Every row gives one point. Each table stands for the endless flat space through its points: a line for two points, a plane for three, and so on. Write the one point that lies in both, or say that there is none.

First (2 x 4):
[[-14   9 -20  30]
 [-16  25   0  36]]
Second (2 x 4):
[[-26  24  22  24]
 [-14  36   6  44]]
They share: [-17  33  10  39]

First (2 x 8):
[[-25  13 -25 -11  -8 -16  -1  45]
 [-35  27 -27 -23 -24   4 -11  35]]
Second (2 x 8):
[[-56  52 -40 -43 -40  32 -16  16]
 [-32  25 -22 -22 -28   5 -16  37]]
They share: [-40  34 -28 -29 -32  14 -16  30]

First (2 x 12):
[[ 14   7 -14  -3  20 -30   7  -8  -4 -15 -18  15]
 [ 16  -3  -6 -17   8 -20  -9 -20  16  -5  -2  -5]]
Second (2 x 12):
[[ 35  23 -29 -11  35 -31  -1 -25 -13 -30  -3  17]
 [ 11  17 -20  16  26 -40  23   5  -7 -27 -27  26]]
They share: no point

First (3 x 20):
[[ 22 -24 -24  56  -1 -30  18   5 -40  37 -33 -40 -27 -45  30  35  20 -54
   -3   7]
 [-26  18  30  14  20   6 -45  -7  35   4  12 -22 -63 -39   9  29  14 -27
   63 -44]
 [ 14 -14 -17  47   1 -24  12   2 -31  29 -25 -32 -31 -41  30  33  16 -48
    7   0]]
Second (2 x 20):
[[-11   2  -1  27   0 -15   7  -3 -11  30  -3 -19 -38 -41  21  28  16 -31
   30 -19]
 [  9  22   7  19  16 -19  -3  -1  -5  10 -13 -27 -24 -23  27  30   4 -35
   18  -9]]
They share: no point

First (2 x 24):
[[  0  38   3  -4  -1  -2 -46  39 -13  35 -12  23  42  24 -27  -5  25  -5
  -24  -7   3   2 -26   0]
 [  9  43   7  -3   7  -3 -53  46  -8  41 -19  24  52  25 -37  -3  33  -7
  -31  -5   8  -1 -34  -2]]
Second (3 x 24):
[[ -3  33 -14  -2 -27  18 -58  53 -14  39 -23  13   1  38 -11  -7   9 -14
   15 -17 -14  -8 -39  13]
 [  1  24  -5 -10 -17  19 -50  47 -13  39 -17  21  -4  36  -9 -13  10  -8
   23 -14 -18 -17 -35   6]
 [-14  14  20 -35  28  -1 -15   2 -23  14  33  36  36  11 -14 -33  15  17
   -7  -4  -3  -7   0 -19]]
They share: no point

First (3 x 24):
[[ 74  31  29   4 -59 -12   8  27   3   9   2  28 -51  26  42 -16  27  32
   42 -25 -30 -11  26 -12]
 [ 58  34  14  23 -27 -23   1   2 -19  -7  19  49 -39  42  34  -4  18  42
   31  -6 -37  14  41  10]
 [ 48  28  14  15 -25 -19  -3   4 -11   1  24  40 -33  37  35   2  27  37
   35  -8 -29  12  32   2]]
Second (3 x 24):
[[ 36  29  18   5 -15 -18  -1  16   7   0  19  31 -32  25  29   8  35  41
   36 -12 -13  20  20  -9]
 [ 40  42  16   0  -4 -30  11 -19  14  18  24  49 -31  24  25 -16  34  20
   12  -5 -53 -27  26  27]
 [ 44 -17  -2  19 -65   6 -41 -14 -51  36  69  19  -6  63  69  24  41   7
   68  -6 -29  -2  32 -17]]
They share: [ 38  22  14   7 -23 -15  -7   6  -3   9  29  31 -27  32  36   8  36  32
  39 -10 -21  10  23  -6]

First (3 x 24):
[[-20 -15  -8  13  -4  30   9  13  14   2  29  38   8  39  22 -20  13 -14
   33  -3 -32  13  -4  10]
 [-28 -31  -5  25 -34  24  -9   1  16  10   4  49  27  44  22 -17   6 -20
   47   4 -53   1 -17  23]
 [ -8  15  19 -11  26  30   9  13  14 -22  44  35 -19  42  22 -11  34  -2
    3 -18 -29   7   5  -5]]
Second (3 x 24):
[[ -7 -31  14 -15  24  43  15   1   4 -29  11  11  15  20  11 -26  28   3
   25 -31 -42   2 -12 -16]
 [  7 -49  19 -22  28  40  10  -4   3 -38   4  -6  21   8   6 -32  30   4
   29 -32 -41  -8  -5 -14]
 [ 23 -58   8 -15   9  19 -12   1  22 -32  14 -10   9  14  11 -23  34 -24
   34  -7 -27 -25  18  14]]
They share: no point

First (3 x 24):
[[ 27   8 -39 -36 -14 -36 -18  41  40  25 -46 -28  41  33 -49  -1 -24  -4
  -30  -3  18 -61 -31  -4]
 [ 11  56  25 -32 -10 -40  18  33  20  33 -22  12  13  29  27 -29  36 -24
  -14 -11  18  -9 -27  12]
 [ 35  44  13 -59   3 -53  -5  67  27  51 -28 -18   2   4   6   0  11  -1
  -38  -5  54 -32 -18  20]]
Second (3 x 24):
[[ 30  34   6 -50 -38 -51   5  38  49  56 -28   4   8  20   3 -24 -10  13
  -18   6  25 -12 -11  23]
 [ 31  19  -6 -35 -12 -15   1  16  27  43 -20 -23   6  43 -32 -25  29 -34
   -9  13   8 -26 -17 -17]
 [ 28  34   0 -44 -24 -45   4  37  36  46 -32   1  15  22  -8 -22   2  -4
  -21   1  20 -23 -17  10]]
They share: no point

First (3 x 24):
[[ 41 -12  -3 -13 -40 -26  -3 -22  11  -4  -1  -9 -46   2  -5 -34 -43 -29
   33 -15   4 -23 -21  -6]
 [  5 -38  21  -3  -4   9  21  26  41 -33  29  -9 -20  -3  41 -78 -12 -12
   41  14  22   1 -49 -27]
 [ 29   6  45   2   2  19  45 -16  56 -37  -1  -9  -4 -28   7 -37 -16 -20
    9  18  10 -35 -72 -48]]
Second (2 x 24):
[[ 26  -1  21 -17 -36 -19  12 -19  18  -6  -6   6 -38   6 -12 -40 -23 -20
   22  -3   0 -17 -36 -18]
 [ 36  -1  19   1 -28   1  12 -37  38 -14 -12 -12 -40 -12  -2 -30 -31 -32
   42 -11  12 -33 -42 -24]]
They share: no point

First (4 x 24):
[[-26 -18  37  -5 -10  39 -13 -31  -5  29 -33  26  23  33  68  38  23 -30
   23  25  -8  16   8 -33]
 [ 50  -5 -12  58   4  30 -33 -27  19   3 -39   3 -34  61 -14   3  62  32
   11 -14 -59 -10  38  14]
 [ 21  18  19  29 -10  30 -13 -32  -6   8 -40  27 -25  70  20  15  68   3
   -5 -16 -30 -12  26 -13]
 [ 20 -58 -28  47  -6  51 -26 -42  48  58 -25  17  14  24  30  62   5  -5
   73  26 -42  62  53  12]]
Second (3 x 24):
[[ 60  16  -3  -4  16  60  -6  20   4  23 -37   0   9  24 -11  11  47  53
   45  32 -56  27  20  16]
 [ 36   0  24  30  -7  53 -42  -2  27  39 -73  41  18  50   6  31  42  31
   47  17 -57 -12  18  22]
 [ 60  18   6   3   8  62 -18  22   9  30 -52  17  18  32 -12  16  48  55
   50  32 -60  15  15  22]]
They share: no point

First (3 x 24):
[[-18 -28  13  31   1  27  -3 -18  22  67  27  -3 -36 -18   7  -8 -10 -26
  -12 -10  59  26  -5 -22]
 [  0 -34   5  37  21  49  -5  -2   6  45  37  -1 -20 -20   7 -16 -12 -20
   -8   0  39  24  -5 -28]
 [-22   0  37   3   1  26  43   9  35  28  17  26   1 -17  32  -9  -4 -29
   26 -30  24  42  -5 -14]]
Second (3 x 24):
[[-38  22  57 -16  -4  48  61  17  22  62  15  44  -2  13  30   1   4 -53
    9  -3   9  36 -14 -27]
 [-15  -5  22  10  27  37  46  -3  20  69  34  45  26  15  41   1  25 -15
   39  -5  11  19  10 -35]
 [ -2 -38   0  38  12  -1   5 -18  44  19  27  -1  -4 -43  28 -16  -6   5
   36 -49  55  36  11  -7]]
They share: [-23  -5  33   8  -1  24  34   2  34  38  18  20  -8 -17  27  -8  -5 -29
  18 -27  33  39  -5 -15]

First (3 x 24):
[[-47 -24 -10  16 -21   1 -13 -26  -4  46   1  32  -7   9 -19   3  17  30
   25 -16   7  33 -32 -35]
 [-51 -19  -5  21 -13 -11 -14 -24   8  39  10  26   3  19 -11   8  19  38
   13 -25  11  36 -25 -33]
 [-31  13  19   1 -21 -39 -14 -48  48  11  50  -2  31  51  25  28  11  50
  -23 -61  19  24 -13 -21]]
Second (3 x 24):
[[-21 -20  16  20 -25 -31  -9 -46  26  32   9  26  11  13  -9  27  21  16
   21 -36  13  17 -16 -19]
 [-61  10 -19 -15 -25  14 -19 -26   1  32  39   6   1  43  11  -8   1  66
  -14 -31   8  42 -41 -44]
 [-50  -5  12   1  -4 -31 -23 -51  -3  20  27  31   9 -11 -32  11  -1  29
   41 -59  12  -2 -33 -33]]
They share: [-37  -8   2   6 -25 -13 -13 -38  16  32  21  18   7  25  -1  13  13  36
   7 -34  11  27 -26 -29]

First (4 x 24):
[[ 45 -12  -1 -25  10  10 -17  38  11   6  27 -23 -25 -35  40 -24   3 -24
   26   8   3 -40  -4 -44]
 [ 16 -32  41 -55   6 -47  61  11  51  18   8 -48 -33 -28  15 -21   4   8
   26 -25  48  -4  13 -54]
 [ 12 -22 -17 -25  -8   1 -21  49  31  30  44 -38 -11 -26  15 -13 -20 -40
   36   7   8 -28 -25 -34]
 [-17 -28 -16 -40 -24 -19  -1  53  57  44  40 -54 -11 -22  -6  -7 -31 -35
   50  -8  21 -13 -31 -39]]
Second (4 x 24):
[[ 62   6  21 -55  60 -21 -37  65  47  35  39 -14  11 -64  64 -32   1 -16
    1  -8 -17 -23 -45 -79]
 [ 48  -7  25 -32  39 -18 -10  42  29  25  47 -18   5 -48  44 -28  -5 -24
   13  -6  -5 -33 -25 -62]
 [ 59   4  25 -45  53 -23 -28  58  41  29  44 -15  10 -61  54 -33  -6 -24
   10 -10 -16 -33 -37 -75]
 [ 13 -34  28   3   7   6  44  -2 -11  22  59 -16   1 -12  31 -10  13  -6
   12   5  19 -24  -2 -37]]
They share: [ 34 -31  14 -22  15 -13   8  20  21  20  40 -33 -14 -25  27 -19  -4 -26
  11   7  24 -22  -4 -30]

First (2 x 24):
[[-23  -1 -13  22 -30 -10  -4   1  15  15  26   4 -25   1  29  -6 -28 -22
  -10  19  58  58 -17 -13]
 [-24   7 -14  14 -26  -3   4   4  21   6  25   4 -29   9  30 -14 -22 -21
   -3  25  48  48 -12 -19]]
Second (2 x 24):
[[-51  52   7  -9 -36  24 -10   5  53 -33  -1  -3 -63  42  64 -35 -20 -27
    7  40  72  18   3  -2]
 [-15  -8 -29   9 -18 -30  44  17  17  27  35   9 -15 -18  10 -17  -8   3
  -11  22  12  54 -15 -56]]
They share: no point

First (3 x 24):
[[ -4 -10  27 -18  53  -2 -20  -9 -13   9 -30 -25  22  15 -34  39 -30  31
  -41  16  37 -27 -72  40]
 [-11  10  17  -2  31   1 -33 -13   6  -2 -37 -22  16  10 -17  22 -29  36
  -29  17  35 -13 -52  26]
 [ 24  30 -13  -2  45 -38   8   7 -17 -27   6  11  62  -5 -38   3 -10  19
  -73  20  69 -43 -40  24]]
Second (4 x 24):
[[ 18  24  23   0   4  -8 -42  15   4 -14 -48 -50  14  10  -9   8   0  64
  -23   6  73   6 -37  28]
 [ 12  30 -25  12  14  20 -10  -5  -2 -26 -36 -58   6  44 -21  10  16  34
  -15  42  59   2 -67  26]
 [-18  18  59  -3  14 -34 -73  -2  28   4 -45  11  30 -40   6   7 -59  61
  -39 -21  38 -10  -1  14]
 [-19   5  60 -11  -1 -40 -73   2  11   2 -57   7  35 -38 -12   9 -54  67
  -32 -12  46   7  -9   1]]
They share: [-11  25   7   8  19  -2 -36 -13  15 -12 -36 -16  18   5  -9   9 -26  37
 -27  18  38  -8 -38  17]

First (3 x 24):
[[-43 -29  52 -19  33  50 -44  -3 -16  17  14  30   8  -1  50 -20 -11 -19
    3 -31 -43  15 -47 -48]
 [ -4 -61   8 -32  16  27 -25  15 -15  41  28   1   5 -25  33   4  13 -22
   -2 -58 -38  17 -23 -37]
 [-50 -21  60 -20  34  51 -47 -11 -15  15  12  35   5   3  51 -22 -21 -20
    4 -22 -40  15 -49 -45]]
Second (4 x 24):
[[  5 -42   6 -25 -10  20 -36  -5  34  42  -8   0  10   3  40 -50   4 -13
  -23   2  -8  -8 -35  -4]
 [ -6 -23  34 -28  11  38 -24  -7  -7  24  14  21 -12 -29  39  -3 -28 -30
   -2 -28 -34  15 -36 -32]
 [-36 -39  36 -45  24  48  -9 -16 -31  28  48  23 -17 -15  31  38 -20 -32
   16 -36 -27  30 -34 -34]
 [  0 -30  14  -8  35  -7 -65  13 -23  23  26  32 -21 -50  -4  -8 -60 -28
  -19 -47 -77  42  11 -55]]
They share: no point

First (3 x 24):
[[-15  26   6 -35  34  34  16 -22 -48 -12  28  -3 -12 -15   6 -33  29 -44
   10  13   6 -41 -27  36]
 [ -1  31   1 -30  50  54 -11 -33 -19 -26  16   6  -8 -11 -11 -31  44 -34
  -10  13  23 -50  -9  18]
 [-23  23   4 -36  30  29  26 -20 -58  -5  30  -3 -13 -14  11 -39  23 -49
   15  10   1 -41 -34  41]]
Second (2 x 24):
[[-31  25  31 -37  47  34 -18 -16 -19 -41  30 -25 -42 -29  25 -20  49 -24
   35  37  38 -10 -53  39]
 [  9  37  23 -25  23  38  14 -20 -43 -25  30  -5  -6 -21 -11   0  33 -40
    3  25  10 -46 -13  43]]
They share: no point

First (4 x 24):
[[  4  10  -2 -33 -42 -25   3   9 -21  15  30 -32 -24  27 -30 -18 -11  21
  -54  10 -48  41   8  47]
 [-24 -13 -11 -16  12 -15  14  39  11   3  55  10  -5  50   0 -24 -14  31
  -69 -10 -33 -13  33  28]
 [ -4  -3  -5 -20  12 -17  16  45  19  -9  47  -8  -1  34 -18  -6  -8  29
  -57 -12 -39   5  19  12]
 [-90 -34 -37 -32   3 -60  10  17 -10  46  35  26 -23  46  46 -95 -83  28
  -27 -22  -1 -20  23  31]]
Second (5 x 24):
[[-39  24  -7 -78 -13 -36  32  30  18   6  40 -22 -50  45 -13 -59 -27   7
  -53  -6  -3  12 -12  39]
 [-55 -38 -38  -8 -58  -2 -54  58  21 -49  14 -25  35  57 -14  10 -57  75
  -27  28 -15  64 -33 -30]
 [-37 -70 -61  32 -51 -25 -24  43   7 -25  11 -16  18  26   3 -24 -29  32
    9   8 -39  64 -19  10]
 [-21 -17 -12 -48 -11 -38 -18   8 -18  21  36 -29   4  40   7 -11 -56  57
  -31 -16 -35  16  23  18]
 [-53  17  26 -32  17 -18   2  -4  42  29 -26 -41 -20  48  43 -23 -14  27
  -81  60   9  54  -7  18]]
They share: no point
